Each row of a before or after table is a point. One or more steps were done to the points. Then noise was added and the rows were shuffled. The steps act on how far a point lies along the listed directions, d1 being the first. Write out the steps. A step turns or swaps two directions, mirrors them in a line or flattens them onto one, adds a multiple of one to another, or multiplies one. Angles are multiples of 10 degrees, from the lower direction toward the higher: turns from -170 to 170, lines from 10 to 170 but not 90. Use the fewest steps. Two steps may share a direction if one is a turn and the other turns, adds or multiplies; they go together, in the order done. Otherwise the lowest direction goes first.

Directions:
(1): -4.2, -2.5
(2): -2.5, 4.2
Before (9 x 2):
3.2, 1.9
4.2, 2.9
4.1, 3.8
1.1, 3.4
-4.0, 7.5
4.0, 2.5
-4.5, -0.8
-5.5, 1.4
-1.8, -0.9
After:
-4.3, -1.3
4.3, 2.8
3.2, 1.9
-1.8, -0.9
-4.9, 0.3
4.2, 2.4
1.2, 2.8
-2.6, 5.3
4.4, 3.6
Steps: multiply d2 by 0.7

Directions:
(1): 0.8, -5.6, -1.8
(2): -2.6, -2.0, 4.9
(3): -5.2, 0.1, -2.8
Before (14 x 3):
1.4, 0.4, 6.8
1.9, -2.8, 1.9
-5.0, -3.8, -0.3
-4.6, 0.6, 1.5
-5.2, -2.6, -0.9
0.3, -2.4, 0.5
1.2, -0.4, 2.3
5.5, 7.1, 0.3
0.8, -0.1, 3.0
-6.1, 5.1, 1.6
-5.9, -3.3, 1.2
0.1, -1.6, -5.6
0.3, -2.1, 3.3
-3.0, -1.1, -0.5
After (14 x 3):
-4.9, -0.3, -0.4
-0.1, -1.1, 0.8
1.1, 2.1, 3.9
1.7, -1.0, 2.5
-6.4, 1.2, 2.3
-6.5, 7.4, 2.6
-3.4, 0.2, 0.1
5.9, 3.1, -1.2
0.9, 1.4, 2.8
-0.7, 1.4, 4.1
-5.1, 4.2, 2.1
0.8, -5.5, -7.0
-5.4, -1.0, 0.4
0.8, 4.8, 8.5
Steps: add -1 times d2 to d1

Directions:
(1): 6.1, 0.4, 1.9, 2.3
(2): 0.9, -4.0, -5.0, 2.2
(3): -0.8, -5.4, 4.1, -0.2
(4): -2.8, 1.1, 1.3, 6.0
Before (10 x 4):
-5.1, 4.1, 0.9, -1.8
-3.8, -2.8, 1.0, 2.8
-5.2, -0.1, -1.3, 2.1
0.8, 4.2, 3.6, 1.1
-2.4, -5.0, 2.0, 6.8
-1.8, 3.5, -1.9, -1.5
-0.3, -4.3, 2.1, 5.5
1.4, 1.2, 4.8, -2.7
1.3, 3.2, 0.1, -0.4
-4.1, 1.7, -1.4, 1.4
After, 10 rows:
-2.1, 4.0, -1.0, -2.2
1.5, 3.0, -0.4, -0.4
0.3, 3.8, 2.9, 2.7
-5.0, 3.1, 0.3, 2.2
-4.0, -4.6, 2.7, 10.0
-6.3, 1.5, 0.5, 3.2
1.8, 0.4, 3.9, -3.3
-5.9, 6.0, 2.8, -1.9
-4.8, -1.9, 2.5, 4.1
-1.6, -4.4, 2.0, 8.3
Steps: add 0.5 times d1 to d2; multiply d4 by 1.6
